Rows are points. The window is the flat piece filled in between its corners: a triangle in 3 columns, a solid with four corners in 4, and so on. A path goes straight from each point to the next, and from the last back to the first. List the points from which the path goes on through the window.

Window (3 x 3):
[[-29  42  -1]
 [-44  -3  12]
 [ 74 -74  -2]]
Path:
(1): [ 58 -38  39]
(2): [ 36 -52 -27]
(3): [ 72 -68 -39]
(4): [ 55 -64  65]
(5): [ 41 -36  35]
(6): [ 37 -49 -46]
(7): [-30  16 -19]
(8): [-30  12  35]
Through the window after points: 1, 3, 5, 7

Window:
[[-59 -10   2]
 [ 86   7  -8]
 [-44  27  14]]
Path:
(1): [ 22  -5 -29]
(2): [ 41  16 -34]
(3): [121  -7  33]
(4): [-47   5  33]
(5): [-35  16 -53]
(6): [-39  59  -6]
(7): [-35 -14  34]
(8): [  9 -17  13]
Through the window after points: 2, 4, 6

Window (4 x 4):
[[ 13 117 -15  46]
 [ 27  37  42 -54]
 [ 41 -91  28 -24]
 [-51  -6 -69  47]]
Path:
(1): [-42  50   1  55]
(2): [ 27  32 -38  27]
(3): [  2   1 -78  31]
(4): [-64  -6 -41  43]
(5): [22 33 49 17]
(6): [ 85  43 -40 -53]
(7): [ 15  25 -77  36]
(8): [-60  46  31  68]
(9): [ -1 -54  36 -10]
(10): [ 32 -31   1 -38]
(11): [ 28 -57 -22 -30]
(12): [  0 -44  23  20]
Through the window after points: 3, 11

Window:
[[ -53    1   44   66   11  -54]
 [  55   62  -21  -42  -74   80]
 [ -83   23   -5    3   34  -32]
 [  -9 -116   25  103   -4   23]
 [  12   44  -21  100    1   49]
 [ -18   31   29  -44   50  -27]]
Path:
(1): [ 22 -32 -63   0  34 -35]
(2): [-22  18  23  15   5  36]
(3): [-12  30  23  64  -2  70]
(4): [ 15   2 -33  53  20 -31]
(5): [ 45  27 -49 -10  -3 -14]
(6): [ 0 19 27 47 -9 45]
(7): [-12 -22  79  80  22  80]
(8): [ -3 -60 -24  91 -13  -2]
(9): [  9  21 -54  -5  15 -79]
(10): [-23  52  28   0   4  22]
(11): [-59  15  73  57  62  33]
(12): [-53  -7  18  70  14 -82]
Through the window after points: 3, 7

Window (6 x 6):
[[ 38  11  -3   9  95  67]
 [ 77 -23  36   8  34 -65]
 [ -4  -4  57 -40  44 -27]
 [-96 -20  51  -1   9   7]
 [-46 -92 -27 -15  54  -8]
 [-47  -6   1 -55 -17  81]]
Path:
(1): [ -8 -33  59 -11  28  26]
(2): [ 30 -77  77 -55  63  18]
(3): [-31  49 -18   2 -14 -20]
(4): [-11  -9 -14  -2  33 -45]
(5): [-13 -74  55 -45  -6  20]
(6): [ 42 -74  57 -31  32  -7]
(7): [ 38   8   5  16  34 -58]
(8): [31  8  1  5 82  0]
(9): [ 41 -71  53  34  93  30]
(10): [ -12 -108   25    2   34   72]
(11): [-62   1 -54 -33  80 -26]
(12): [-10  67 -10 -32  35   8]
Through the window after points: 2, 6

Window, 8 rows:
[[  36  -46   -1  -61    4  -56   10   41]
 [  63  -11 -113   60   61  -34  -29   52]
 [   9    2   63    1  -35   52  -72   28]
 [ -32   43   48  -28   10   -9  -18   88]
 [  36    3  -50   37   14    2  121   52]
 [  20  -15   23   30   21  -55   33  -95]
 [ -27  -20   -4    9   50   42  -24   43]
 [ -31   -3   -6   53  -49  -83   -2   20]]
Path:
(1): [ 26 -26  27  -7  17 -42   5  35]
(2): [ 11 -18 -44 -59 -10 -43  26 -31]
(3): [-14  25  -2 -45 -20 -18  35   5]
(4): [ 29 -57  39  42  22 -46  -8  32]
(5): [  5 -28  55  30  35 -24  -6  54]
(6): [-17  25 -15 -31  -2 -12  -5  34]
(7): [-18  11 -36  -6 -24  -1  15  44]
(8): [ 31 -23  38  54  57   6  23  35]
(9): [ 22 -15  15  35  26 -30 -11  26]
(10): [-14  36 -37 -27  -2 -20  -1  33]
(11): [-16  23 -68  -9 -30 -30   1  51]
(12): [ 59 -43  57  30  58   0   9  91]
(13): [  6 -18  46  21  -5 -30  10  39]
(14): [-32  16 -26   2 -22  37 -11  13]
(15): [ 41  24 -84  -1  22 -38  16  -2]
(16): [ 50 -96 -12 114  39 -14 -16  41]
Through the window after points: 1, 5, 7, 9

Window:
[[ 121   21  -70  -23    0   37  -32   17    6]
 [  -8  -10   -2    8  -80   33   62   59   62]
 [  28    4  -38  -58   49    9  -20  -22   -2]
 [   1   14    9  -17  -60   56   35   39  -35]
 [ -30    9   20   49  -21   35   84  -31    1]
 [ -20  -19   36   20  -23  -60  -82  -68   20]
 [  77   25   15  -95  -26  -30  -93 -107   23]
 [  33  -25   99  -16  -32  -61  -35  -26   28]
 [ -18   64    5   47    8  -83  -12   13   32]]
Path:
(1): [ 44 -21 -58 -13 -44 -45  41   9   4]
(2): [ 47  13 -56 -32 -80 -23  49  12 -14]
(3): [ 25  19  41 -27  28  63 -30 -13  14]
(4): [  9  18  19 -40   3  48 -72 -14  28]
(5): [ 69  -6  -3 -17 -30 -67   8 -46  38]
(6): [  33  -55  -37    9 -112  -41   39   -2    2]
(7): [ 10  30  37  13 -16   4 -17 -12  36]
(8): [ 42  48  12   0   8  13 -27  14  27]
Through the window after points: none

Window (9 x 9):
[[  24  -31   17   22 -121   65  -28   69  -22]
 [ -15   49  -20    3    4    1   -7  -62  -51]
 [ -94   28  -59  -65   40  -20   -9  -29   -8]
 [ -75   -5   40   -2   23   61    5  -27  -15]
 [  -8   28    2  -58  -32   -2   29   37  -50]
 [ -67   18   10   21   -1   -3   33   -7   19]
 [  -2   -1   34  -39  -11  -38  -13   -5   11]
 [  42   -1   -3  -56   56   37  -15   12   46]
 [  24  -52   19   23  -54  -39   51  -32  -33]]
Path:
(1): [-25  -9  -2  39  28 -42  20  -1 -71]
(2): [-43  -3   9 -17 -38  -2  19 -32  -7]
(3): [  4  18  -4 -68   1  13   3 -14   4]
(4): [-27  -6 -20 -19  30  -5 -23  11 -11]
(5): [  1   0  16  -8  -3   9 -28  40 -30]
(6): [ -1   4  -8 -50 -36  17  20 -23  27]
(7): [-22   9  -1 -24 -24 -15  24 -19   8]
(8): [-40 -18 -19   8  33  -1  -3 -20 -52]
Through the window after points: 5, 7

Window (11 x 11):
[[-21  -8 -36  33  15  -1 -25 -29  -7  12  32]
 [-18  24  -5 -32 -50 -50  -6 -27  65   8  11]
 [-17  31  -6  -4 121   9  25   6 -20 -71 -32]
 [ 30   7 -10  18 -55 -17  10  -5  53   7  -9]
 [-40 -34 -46 -12 -33  31 -39 -10 -32  21  -9]
 [-51 -23 -21   9  40  33 -10  17  17  48  -6]
 [-42   1 -65 -15  -7  48  17 -15 -13  45  21]
 [ 52  11   4 -34 112 -27   8   8 -10 -42  -4]
 [-12 -20  28 -16 -33   5  20 -37   2  -4  23]
 [ -8   9 -12 -10  75  -7  16 -48 -29   7 -42]
 [  3  12   0 -33 -15  25  -9 -68  66 -12  -4]]
Path:
(1): [-28 -47 -45 -23  26  -5  28 -36  47  15  -5]
(2): [-24  42  -4   3 -33  57 -16   1 -55  27  27]
(3): [  0  21  13 -16   8  17 -23  -4   7  38 -11]
(4): [-33 -27 -42  15  10 -43  15 -37  46 -55  10]
(5): [ -6 -22 -30  -8  22 -10  10 -26  17 -24   4]
(6): [-24  42  12   0  45  46 -29  32 -15  35  -6]
(7): [-24  50  31  -9  32  -4 -15 -26  13  28  25]
(8): [  8 -51 -41 -14   8  14  31 -22  23 -31 -21]
(9): [-15   3 -36   1  22 -35  19 -25  22 -16 -12]
(10): [ 16  29  54 -68  -2  16 -33 -23  13  28  11]
(11): [ -9  10 -13  16  32  12 -19 -26 -11   5  24]
(12): [-48 -41 -61 -10  27 -26  34   0  28 -10 -50]
(13): [-30 -24 -37  -5  -3   7   2 -33   2   4  -1]
(14): [ -6   5  17  -5 -22  26 -29  -1 -24  19  27]
(15): [-36  55   9  10  29   0 -16 -40 -64  12   2]
(16): [-13 -40 -31 -29  -6   0   2  -8  56  -8   6]
Through the window after points: 1, 9, 11, 13

Window, 12 rows:
[[  48    8  -73   48   42   -2   12   72  -15   10   40   82]
 [  39  -38  -27    4   14   -3  -76  -80   19   27   24  -14]
 [  44   18    7   37   12  -17   20   11  -14   22  -38   51]
 [  36  -41   21   34   53   10   -3   39  -54   78   31  -17]
 [ 112   41   46   77  -17   71  -35  -45  -12  -38   11   44]
 [ -31   52   21  -60  -14   60   11    2  -55   29    6   42]
 [  53   -2   42    2   63   26  -53  -65   17  -21   26   21]
 [ -11  -49   25  -12  -49   26    1   10  -37 -113   11   49]
 [ -81  -69  -35   66   -9  -28   54  -39   31  -54   27   10]
 [ -58  -16   19  -12  -34   70   15    7   27  -50  -37    7]
 [-121  -23   46  -45  -38   33  -62   37  -40  -27   15   56]
 [  -5   27  -45   -1   56   71  -27  -82  -33   35  -59   53]]
Path:
(1): [ 36 -31  25  21   1  30   2 -42 -15  22  29  87]
(2): [  8  -7  20  -1   2  45   8 -26 -18  13  -9  75]
(3): [  2  21  19   9   4  12 -35   8 -16 -21   7   4]
(4): [ 13  14  -5  24  17  -1  -5  18 -28 -26  -1  12]
(5): [  1 -55 -24   7   0  57   2 -12  16 -20  38 101]
(6): [-14 -13  37   0 -14  77  -5 -44   0  38 -17  83]
(7): [-17  16 -18  -9  16   8 -16  17 -23 -56  -3 -21]
(8): [ -5  14   8   9  13  27 -60  16 -15 -43   2 -25]
Through the window after points: 2, 4, 6, 8

Window (12 x 12):
[[  8  14  25 -16   9  26   4 -36   1 -11   8  18]
 [ -6 -26 -12  30  -9  -6 -10 -12  30  -1  54  44]
 [ 66  68 -12  49  18  -8   0  -8  10  16  30 -10]
 [ 12  50  29  47  -5 -10  17  -3  -5 -14 -50 -11]
 [ -4  41  31 -13  12 -26 -19  39  12   0   0  11]
 [ 92 -19 -41 -18 -42  87 -50  67  10  -9  -7  75]
 [ 26   5  40  24 -49  16  22   6 -63  13  50 -26]
 [ 46 -32   8  18  31  21 -98  68  -8  30  23 -65]
 [-18 -36  32 -19  22 -61 -42 -40 -73  56  19  47]
 [ 15 -31  25 -24  12 -51  17 -17 -12  18  -1   3]
 [  8  -6 -84 -31 -42  22  -7 -20  29 -74  19  51]
 [ -4 -19 -23 -23  64  16  41  16 -89  37 -29  -3]]
Path:
(1): [ 12 -27  -1  -7  13  31 -30  16  -3 121   2 -47]
(2): [ 23  23  -5  -4 -12 -14 -22  21   1  60  18 -17]
(3): [ 49 -35  17  48  23  28 -32  27 -47 -67  22  11]
(4): [  63    3   54   65    7  -75   -4   24 -103   -4   59   37]
(5): [-27  -6   0 -29  13   2 -17 -32  -2  34 -34   7]
(6): [ 22  49   0  24 -14   1  -2   4 -11  43 -27 -12]
(7): [ 41  28  13  37  18  -9   4  -5   1 -30  19   2]
(8): [ 16  10   0   6  -1 -24 -11  -1   2 -96  43  70]
Through the window after points: 4, 6

Window (14 x 14):
[[  44  -71    3  -14  -39   24   17   18    3   36  -27 -112  -52   66]
 [ -13  -77   52   55  -55   43   27   -4  -61   63   66   -4   16  -19]
 [   1    7 -105  -25   -8   42  -93  -49   53   13  -35 -121   60   29]
 [ -10   37   10   40   32  -32 -109   23  -30   58   -6   96    0  -26]
 [ -31  -27  -21   -6   67  -41   -4   22   -8    9    0   26    2    4]
 [ -18  -30   51   40  -64  -39   13    9   -8   19   -6   -1  -18   85]
 [  25    5   11  -59  -79  -23  -84  -43   56   -6   17   14   58  -58]
 [  -3  -25   -7   -9  -58   46   -3   -8  -68  -18  -15  -82  -18   -3]
 [  57  -64  -20    8  -45  -12   17  -32  -47   -4  -75  -45   29   51]
 [  24  -25  -16  -24  -54  -80   26   87  -26   44  -11  -21   29   52]
 [  33   15  -30   60   29  -26   26   97   -5    6  -33   48   18  -13]
 [ -62  -19    1    7    8   11  -10   44   -8   72  -72  -11  -26    8]
 [   7   18   21   35   33  -48  -18  -57   -5   24  -76  -88   -9   22]
 [  28   81  -28  -11   38   13    7  -64  -14   34  -81  -21  -31   13]]
Path:
(1): [ 23  43  23 -13  22  13 -14   1 -31  34 -53   5   5  35]
(2): [-44 -34 -77  40 -17 -25 -13 -27  18  48 -41 -42 -41 -35]
(3): [  0  52 -49  24   3 -23  -7 -39  -6  42 -62 -32 -29   7]
(4): [ 52  28  32 -58  47  59   6 -33 -24  11 -54  -6   9  27]
(5): [ 26 -20  12 -23 -16  24 -34  28 -26  28 -35 -36  23  29]
(6): [ -2 -42 -28  23 -51 -27  20 -41  28  28   2 -56 -30   8]
(7): [  7 -28 -34   6 -21 -64  19   9  -3  15  -1 -26 -38   4]
(8): [ 35 -24  10   0 -24  10  -5  23 -24  33 -55 -52  27  54]
(9): [-11  -5  29  21  16  16 -28  15 -24  18 -52 -19  24  16]
(10): [ 35 -16 -96 -27 -35 -29   4 -38   2  72  26 -48 -42 -43]
(11): [  4   2 -33  30 -14 -18 -18  -8  17  16 -27 -22  -6   7]
(12): [ 37 -16  18 -41  34  14  -7  91 -45  33 -49 -39  81  28]
Through the window after points: 1, 3, 5, 7, 11

Window (14 x 14):
[[  -4    6   68    0   -5  -23  -65   37   13   34   15   -2    5   23]
 [  45  -39  -14  -38   33   28  -79  -89   26  -31    8  -10   42   75]
 [  14   63    3   34   27   -8   -5  -26  -38   72   -6  -58   47   42]
 [ -16   19  -42  -52  -46  -48   24   -8  -52   38   12   60  -13   34]
 [ -39   22   -5   36  -55   89   23   26  -10  -34  -18  -66  -16  -17]
 [  12   20   35   16  -35  -32   35   -7   -7   51  -54    9   29   40]
 [ -13   43  -19  -13  -36  -75  -13  -58   36   -7   18    1  -48   20]
 [  -9   11  -70   50  -57  -42  -16   19   -2   65   13  -36    3   61]
 [ -46    6  -34  -39   52   -4  -29    2   26   11  -22  -13   69   65]
 [ -10  -93   -7   21   36   32 -115  -49   70   55   22   16   55  -10]
 [ -72  -20   19   38  -64  121  -49   34  -11    8 -103   29  -96  -36]
 [ -53   -9    3  -39  -24  -12   10    7  -32   -9  -42  -69  -35   10]
 [   3    8    1  -44    8   -8   35  -34   19   14   31  -20  -47   71]
 [  21   10   20   30   30  -50   19   -5  -24  -10    3    4  -26   36]]
Path:
(1): [ 11  25 -20 -12 -55   5 -10   0  -3  10 -38  15 -35 -12]
(2): [-102  -28   48   56   18   18  -33  -27   20   18   -8  -25  -27   66]
(3): [-93 -68   9  18 -44  24   6 -33 -23   9  14 -24  27  47]
(4): [ 77  82  -2  13   7  -4 -10  21  19  23 -47 -15 -13  -1]
(5): [  2   7  11   7 -18  41 -43  -8  14  20 -55  -8 -38 -10]
(6): [-79   4   6  33 -31  13   6  23 -53  35   0  10   6  50]
(7): [-49 -12  27  27 -17 -13 -41 -56   2  17 -28 -20  17  49]
(8): [ 43  15 -40 -49 -14   3  21  73  14   0  10  38 -53  -1]
Through the window after points: 1, 3, 5

Window (14 x 14):
[[  -3   14   40   -6  -33   -4   28    7   -8   -5    2 -117  -35  -18]
 [  -4  -38  -25  -16   26   22   60  -39   33    0   36  121  -27   42]
 [  -5    6  -65  -46  -19   11   -8    8   18  -48   27  -92   23   19]
 [ -28  -22  -15   73   11   27  -18   32  -20  -17  -68    0   -3   -2]
 [  27    8    8   26   -6   35   44   29   58  -15   38   65   30   57]
 [ -15   37  -15   26  -10  107    5  -20  -11    3  -95   69  -16   43]
 [  41   -8   -3   23  -26  -84   86  -42   27    5  -25   28   12   63]
 [   1   46    5   18   -7  -37   39  -11   42  -49  -28   74   -7   -9]
 [  -8    7   30    4  -10   39  -24  -15  -68  -39  -28   12   29   21]
 [  28  -16   20   20  -15  -28   -4  -60   85   17  -10   76    9   28]
 [ -15   67  -42  -25   37   -3  -38   25  -25    6   67 -104  -11   43]
 [ -83   19   20  -26  -28  -46   -5   33   26  -34   22 -109   -1   58]
 [  -8    6  -34  -10  -44    4   23   13   19   45    9  104   24   12]
 [ -34   28   -1  -37   46  -11   33   -5   10   11    9  -96   56    3]]
Path:
(1): [ 53 -63  42 -29   9  10  39  82  32 -24  18 -24 -20   4]
(2): [-32  39 -19  14 -23  -2   5 -31  -8  -8 -17 -52   3  17]
(3): [-28  18 -51  84 -14   5  30 -56   7  42  16 -13  10  26]
(4): [ -2   7  21 -67  17  -6   9  24   1 -38 -31 -22  15  18]
(5): [ 22  -1  19 -46   4  10  45  45   4 -12 -49  -8  16  27]
(6): [-47  13 -38  98  -1  -3 -21 -38  18 -26   4  52 -20  -1]
(7): [-26  -4 -41  42 -26 -28  25 -33 -10  10  14  16  30  22]
(8): [  7  29  44 -83  52  65 -15  62  55 -50 -29 -17 -16  38]
(9): [ 27   7  16 -26  12  -2  13  13  30  14 -39 -18 -14  28]
(10): [-70  36 -27  62 -53  14 -14 -41 -12 -45  42 -12  39  15]
(11): [-15  27  -1  41 -28   2  37 -32   1  -6  -8 -12  -5  29]
(12): [ 23   1  -8 -29  15  -3  15  15  18   4  -5  25  19  12]
Through the window after points: 1, 5
